Every row gives one point. Each copy is the shape, with its points in the same order, turned, moved and blurred by noise. Some copies are also mirrored. Which?

Shape (8 x 3):
[[ 0.14 -0.24  0.58]
 [-0.23  0.32 -0.52]
 [ 0.31 -0.59 -0.37]
 [-0.15  0.45  0.69]
 [ 0.08 -0.07  0.46]
 [ 0.24  0.06 -0.54]
 [ 0.35 -0.03 -0.31]
 [-0.18  0.15 -0.11]]
Copy 1:
[[-0.36 -0.24  0.31]
 [ 0.53  0.32 -0.39]
 [-0.20 -0.37 -0.69]
 [-0.01  0.29  0.71]
 [-0.25 -0.09  0.27]
 [ 0.12  0.22 -0.67]
 [-0.11  0.15 -0.53]
 [ 0.27  0.13 -0.08]]
Copy 1 is: mirrored
Copy 2, 8 rows:
[[ 0.07  0.03  0.78]
 [-0.35  0.37 -0.36]
 [ 0.39 -0.36 -0.23]
 [-0.40  0.61  0.83]
 [-0.05  0.15  0.60]
 [ 0.16  0.27 -0.37]
 [ 0.29  0.23 -0.18]
 [-0.22  0.24  0.01]]
Copy 2 is: only turned
Copy 3 (8 x 3):
[[ 0.44 -0.01  0.46]
 [-0.47  0.28 -0.24]
 [ 0.21 -0.49 -0.31]
 [ 0.26  0.47  0.71]
 [ 0.35  0.09  0.40]
 [ 0.01  0.01 -0.42]
 [ 0.23  0.01 -0.41]
 [-0.28  0.14  0.10]]
Copy 3 is: only turned

Shape:
[[ 0.12  0.17  0.39 -0.38  0.17 -0.17]
 [-0.08 -0.28 -0.14  0.15  0.72 -0.24]
 [ 0.53 -0.56 -0.69  0.39  0.61 -0.10]
 [ 0.10 -0.09 -0.54  0.34  0.72 -0.32]
 [ 0.03 -0.07 -0.07 -0.09 -0.10 -0.18]
 [-0.28 -0.04 -0.12 -0.47 -0.17  0.39]
 [ 0.44 -0.25 -0.56  0.25  0.55 -0.15]
 [ 0.00  0.28  0.05 -0.51  0.06  0.46]
 [-0.08  0.18  0.26  0.03 -0.07  0.51]
 [ 0.06 -0.06 -0.21 -0.50  0.05  0.92]
 [ 0.06 -0.43  0.27 -0.09  0.25 -0.24]]
Copy 1, 11 rows:
[[ 0.06  0.10  0.32 -0.51  0.00 -0.15]
 [ 0.03 -0.15  0.20  0.15  0.74 -0.13]
 [ 0.58 -0.34 -0.31  0.46  0.90  0.32]
 [ 0.13  0.10 -0.27  0.30  0.89 -0.16]
 [ 0.03 -0.25 -0.11 -0.19 -0.02 -0.15]
 [-0.55 -0.44 -0.08 -0.53 -0.03  0.21]
 [ 0.32 -0.13 -0.31  0.21  0.83  0.23]
 [-0.31  0.08  0.08 -0.64 -0.07  0.38]
 [-0.35  0.00  0.26 -0.05 -0.23  0.32]
 [-0.47 -0.31  0.01 -0.55  0.06  0.87]
 [ 0.23 -0.47  0.34 -0.16  0.26 -0.22]]
Copy 1 is: only turned
Copy 2:
[[-0.14  0.36  0.12 -0.51  0.04  0.00]
 [-0.46 -0.05 -0.33  0.16  0.53 -0.13]
 [ 0.21 -0.35 -0.98  0.29  0.64 -0.27]
 [-0.18  0.14 -0.67  0.44  0.56 -0.18]
 [-0.07  0.07 -0.25 -0.15 -0.24 -0.23]
 [-0.32 -0.08 -0.44 -0.53 -0.42  0.32]
 [ 0.14 -0.02 -0.78  0.24  0.49 -0.21]
 [-0.15  0.25 -0.28 -0.58 -0.23  0.58]
 [-0.02 -0.10  0.02 -0.14 -0.32  0.63]
 [-0.11 -0.16 -0.65 -0.65 -0.19  0.79]
 [-0.23 -0.23 -0.01 -0.26  0.27 -0.26]]
Copy 2 is: only turned
Copy 3 (11 x 6):
[[ 0.26 -0.09  0.24 -0.29  0.15 -0.13]
 [ 0.09 -0.20 -0.39  0.17  0.78  0.26]
 [ 0.74 -0.27 -0.64  0.53  0.63  0.58]
 [ 0.27  0.04 -0.63  0.29  0.79  0.29]
 [ 0.16 -0.07 -0.20  0.19  0.06 -0.04]
 [-0.16 -0.26 -0.19 -0.25 -0.38  0.23]
 [ 0.56  0.00 -0.63  0.28  0.61  0.36]
 [ 0.03  0.02  0.06 -0.44 -0.23  0.23]
 [-0.19  0.00  0.27  0.04 -0.25  0.38]
 [ 0.13 -0.21 -0.14 -0.45 -0.46  0.76]
 [ 0.23 -0.60  0.13  0.12  0.33 -0.04]]
Copy 3 is: only turned
Copy 4 (11 x 6):
[[ 0.22  0.13  0.21 -0.24  0.30 -0.29]
 [ 0.05 -0.40 -0.37  0.52  0.49 -0.27]
 [ 0.76 -0.74 -0.67  0.57  0.26 -0.22]
 [ 0.40 -0.20 -0.61  0.61  0.28 -0.36]
 [ 0.14 -0.14 -0.09 -0.07 -0.18 -0.28]
 [-0.24 -0.07 -0.21 -0.45 -0.16  0.16]
 [ 0.67 -0.38 -0.58  0.43  0.15 -0.22]
 [ 0.09  0.17 -0.04 -0.49  0.18  0.33]
 [-0.01  0.04  0.31 -0.05  0.02  0.40]
 [ 0.10 -0.25 -0.26 -0.56  0.15  0.72]
 [ 0.13 -0.50  0.11  0.08  0.25 -0.42]]
Copy 4 is: only turned

Shape, 12 rows:
[[ 0.19  0.36  0.00  0.16  0.28  0.23 -0.29  0.08]
 [ 0.27 -0.12 -1.05  0.12 -0.15  0.04  0.36 -0.31]
 [-0.48  0.01  0.43  0.55  0.22  0.05 -0.03  0.32]
 [-0.14  0.08  0.02  0.13  0.36 -0.36 -0.50 -0.08]
 [-0.05 -0.07 -0.57 -0.46 -0.60  0.41  0.50 -0.10]
 [-0.48  0.00 -0.65 -0.39 -0.60 -0.24  0.18 -0.07]
 [-0.16 -0.06  0.09 -0.34 -0.74 -0.30  0.71  0.07]
 [-0.21  0.34  0.15  0.44  0.27  0.07 -0.19 -0.10]
 [-0.38  0.09  0.16  0.02  0.68  0.03  0.04  0.07]
 [-0.41 -0.60  0.47 -0.33 -0.56 -0.12  0.32 -0.12]
 [-0.14  0.58  0.33  0.51  0.54  0.34  0.14 -0.52]
 [-0.36  0.08  0.16  0.22 -0.09  0.37 -0.07 -0.21]]
Copy 1, 12 rows:
[[ 0.06  0.32 -0.11  0.35  0.31 -0.08  0.08 -0.02]
 [-0.65 -0.21 -1.13  0.02  0.23 -0.38 -0.02 -0.24]
 [-0.34 -0.01  0.37  0.63 -0.17  0.27  0.39  0.09]
 [ 0.31 -0.27 -0.12  0.65  0.01 -0.19  0.15  0.02]
 [-0.54 -0.15 -0.74 -0.77 -0.08 -0.02  0.22 -0.30]
 [-0.22 -0.51 -0.74 -0.40 -0.57 -0.26  0.25  0.07]
 [-0.62 -0.53  0.04 -0.66 -0.43 -0.37  0.24 -0.31]
 [-0.06  0.25 -0.02  0.63 -0.05 -0.07  0.33 -0.09]
 [-0.03 -0.11  0.01  0.46  0.30  0.03  0.75  0.04]
 [-0.25 -0.79  0.19 -0.36 -0.48  0.30  0.34 -0.53]
 [-0.19  0.58  0.03  0.74  0.10 -0.16  0.68 -0.56]
 [-0.18  0.20 -0.13  0.22 -0.25  0.26  0.37 -0.35]]
Copy 1 is: mirrored
Copy 2, 12 rows:
[[ 0.33  0.12 -0.12  0.39  0.15 -0.07 -0.45  0.20]
 [ 0.21 -0.33 -0.98  0.50 -0.19 -0.20  0.43 -0.41]
 [-0.23 -0.16  0.60  0.45  0.14 -0.06 -0.17  0.26]
 [ 0.33 -0.15  0.32 -0.02 -0.12 -0.38 -0.31 -0.10]
 [-0.31 -0.12 -0.93  0.04  0.01  0.49  0.32 -0.29]
 [-0.44 -0.25 -0.60 -0.33 -0.56  0.13  0.16 -0.42]
 [-0.57 -0.07 -0.34 -0.47 -0.09  0.28  0.66  0.16]
 [ 0.19  0.11  0.29  0.50 -0.13 -0.06 -0.23  0.09]
 [ 0.35 -0.45  0.30  0.26  0.08  0.19 -0.28  0.16]
 [-0.56 -0.07  0.23 -0.46  0.29  0.38  0.50 -0.40]
 [ 0.57  0.38  0.43  0.79 -0.13  0.41 -0.08  0.20]
 [-0.18  0.24  0.18  0.31  0.04  0.29 -0.12 -0.21]]
Copy 2 is: mirrored
Copy 3:
[[-0.10  0.13 -0.07  0.10  0.40  0.20 -0.27  0.79]
 [ 0.57 -0.33  0.09  0.39 -0.23  0.22  0.68  0.52]
 [-0.59  0.29  0.16  0.41  0.54 -0.08 -0.29  0.10]
 [ 0.09  0.08  0.12  0.34  0.19 -0.31 -0.60  0.54]
 [ 0.00 -0.15  0.23 -0.32 -0.46  0.37  0.70  0.26]
 [ 0.12  0.18  0.31  0.09 -0.85 -0.07  0.31  0.22]
 [-0.05  0.24 -0.07 -0.41 -0.39 -0.02  0.36 -0.42]
 [-0.12  0.33  0.22  0.35  0.46  0.15 -0.40  0.44]
 [-0.16  0.22  0.46  0.05  0.60 -0.37 -0.13  0.49]
 [-0.33 -0.26  0.26 -0.36 -0.20 -0.17 -0.11 -0.58]
 [ 0.19  0.39  0.50  0.19  0.98  0.46 -0.31  0.39]
 [-0.28  0.07  0.45  0.16  0.23  0.35 -0.22  0.19]]
Copy 3 is: mirrored

Shape (14 x 11):
[[ 0.56  0.08 -0.29  0.49 -0.21  0.52 -0.26 -0.22 -0.10 -0.13 -0.18]
 [-0.10  0.07  0.11 -0.23  0.38 -0.17  0.07 -0.16 -0.27  0.05 -0.50]
 [ 0.02  0.18 -0.10  0.53  0.30  0.34 -0.14 -0.40 -0.39 -0.39  0.20]
 [ 0.07  0.02 -0.07  0.61 -0.03  0.24  0.53  0.00 -0.33  0.20 -0.12]
 [-0.32 -0.13  0.15 -0.33 -0.13 -0.04 -0.39  0.77 -0.05 -0.17 -0.26]
 [ 0.27  0.19 -0.68  0.51 -0.37  0.23  0.17 -0.62 -0.83 -0.26  0.16]
 [ 0.57 -0.74  0.51  0.31 -0.49  0.20  0.29 -0.11 -0.04 -0.06  0.48]
 [-0.21 -0.20  0.40 -0.24 -0.29 -0.39 -0.77  0.38 -0.01  0.60 -0.17]
 [ 0.00 -0.37  0.29  0.01 -0.47 -0.71 -0.53  0.39  0.18 -0.07 -0.50]
 [ 0.79 -0.40  0.05  0.46 -0.17 -0.32  0.39  0.16  0.15  0.07  0.38]
 [-0.44 -0.36 -0.40 -0.21 -0.06 -0.16 -0.45  0.08  0.26  0.13 -0.36]
 [ 0.86 -0.63  0.13  0.33  0.26 -0.24  0.48  0.36 -0.32  0.23  0.48]
 [-0.05  0.13 -0.04 -0.53  0.27  0.33 -0.12  0.03 -0.43 -0.03 -0.52]
 [-0.25  0.44  0.29 -0.72  0.02 -0.02 -0.19  0.28  0.19  0.06 -0.09]]
Copy 1, 14 rows:
[[ 0.33  0.25 -0.13 -0.33  0.11 -0.49  0.55 -0.07  0.33 -0.28 -0.13]
 [-0.40  0.32  0.43 -0.19 -0.06 -0.17 -0.17 -0.18 -0.32  0.17 -0.09]
 [ 0.24  0.22  0.36 -0.05  0.38 -0.78 -0.03 -0.22  0.16 -0.28  0.20]
 [ 0.10  0.00 -0.08  0.18  0.13 -0.18  0.35 -0.40 -0.02  0.14  0.48]
 [-0.26  0.18  0.44  0.21 -0.12  0.37 -0.13  0.74  0.04 -0.23 -0.18]
 [ 0.50 -0.10 -0.39 -0.24 -0.05 -0.89  0.09 -0.40 -0.21 -0.57  0.35]
 [ 0.99 -0.41  0.05 -0.06  0.03  0.05 -0.02 -0.01  0.58  0.52  0.00]
 [-0.53  0.08  0.14 -0.01 -0.46 -0.02 -0.24  0.97  0.37  0.48 -0.13]
 [-0.14  0.17  0.17  0.49 -0.69  0.03 -0.06  0.64  0.12  0.35 -0.66]
 [ 0.77  0.29 -0.42  0.26 -0.03  0.11 -0.11 -0.24  0.42  0.54 -0.05]
 [-0.61 -0.03 -0.10  0.17  0.08 -0.06 -0.16  0.39  0.09 -0.13 -0.66]
 [ 0.88  0.40 -0.30  0.07  0.32  0.18 -0.27 -0.05  0.05  0.83  0.27]
 [-0.37  0.31  0.48 -0.57  0.03  0.04 -0.02  0.17 -0.33 -0.23  0.01]
 [-0.56  0.33  0.57 -0.24 -0.29  0.36 -0.44  0.21  0.40 -0.25 -0.02]]
Copy 1 is: mirrored
Copy 2, 14 rows:
[[ 0.46  0.06 -0.50  0.30 -0.02  0.38 -0.11 -0.19 -0.23  0.67  0.14]
 [-0.30  0.39 -0.35 -0.34 -0.32 -0.13  0.01  0.07 -0.30 -0.10 -0.07]
 [ 0.04  0.26 -0.15  0.03  0.15  0.48  0.03 -0.16 -0.64  0.33  0.50]
 [-0.07  0.28  0.07  0.35 -0.61  0.12  0.09  0.14 -0.34  0.66  0.23]
 [ 0.44 -0.20  0.00 -0.53 -0.49  0.22 -0.59  0.26 -0.03 -0.24 -0.16]
 [ 0.03 -0.11 -0.75  0.76 -0.30  0.42  0.20 -0.12 -0.78  0.36  0.69]
 [ 0.53 -0.51  0.41  0.40 -0.15 -0.19  0.41 -0.11 -0.44  0.51 -0.27]
 [ 0.04 -0.43 -0.07 -0.14 -0.29 -0.47 -1.00  0.02  0.07 -0.19 -0.30]
 [ 0.87 -0.02 -0.16 -0.24 -0.47 -0.45 -0.70  0.16 -0.29 -0.45 -0.22]
 [ 0.70 -0.22  0.20  0.27 -0.38 -0.58  0.36  0.15 -0.17  0.64  0.30]
 [ 0.23  0.03 -0.35 -0.41 -0.62 -0.08 -0.48 -0.62  0.06 -0.28  0.04]
 [ 0.29 -0.50  0.33 -0.22 -0.54 -0.59  0.26  0.33 -0.48  1.04  0.25]
 [-0.31  0.04 -0.70 -0.52 -0.32  0.34 -0.13  0.10 -0.16 -0.04 -0.23]
 [-0.06 -0.06 -0.24 -0.41 -0.10  0.22 -0.31  0.32  0.39 -0.50 -0.13]]
Copy 2 is: mirrored
Copy 3, 14 rows:
[[ 0.14 -0.16 -0.05  0.60  0.49  0.12 -0.06 -0.70  0.04 -0.16 -0.26]
 [ 0.10  0.38  0.31 -0.13  0.45  0.16  0.10  0.15 -0.05  0.44  0.09]
 [-0.17  0.07  0.27  0.08  0.44 -0.19 -0.13 -0.64 -0.44 -0.29  0.04]
 [-0.69  0.21 -0.13  0.37  0.44 -0.03  0.20 -0.24 -0.15  0.15 -0.22]
 [ 0.37 -0.22  0.33  0.17 -0.14 -0.06  0.08  0.79  0.00  0.05 -0.18]
 [-0.01  0.29 -0.16  0.31  0.25 -0.09  0.32 -1.10 -0.68 -0.06 -0.36]
 [-0.51 -0.57  0.12 -0.06  0.24 -0.27  0.78 -0.50  0.59 -0.17 -0.41]
 [ 0.38 -0.16  0.08  0.19 -0.41 -0.27  0.07  0.46  0.61  0.46  0.41]
 [ 0.64  0.04 -0.11  0.20  0.14 -0.57  0.36  0.57  0.61  0.09 -0.10]
 [-0.35 -0.32 -0.59 -0.07  0.44 -0.03  0.77 -0.19  0.40 -0.31 -0.11]
 [ 0.46  0.04 -0.17 -0.19 -0.07 -0.10 -0.37  0.34  0.18  0.38 -0.38]
 [-0.60 -0.66 -0.43 -0.17  0.54  0.05  0.92 -0.10  0.07  0.06  0.16]
 [ 0.27  0.12  0.59  0.11  0.27  0.47 -0.03  0.13 -0.26  0.51 -0.08]
 [ 0.26  0.27  0.46 -0.07 -0.28  0.54  0.03  0.50  0.23 -0.04  0.12]]
Copy 3 is: only turned
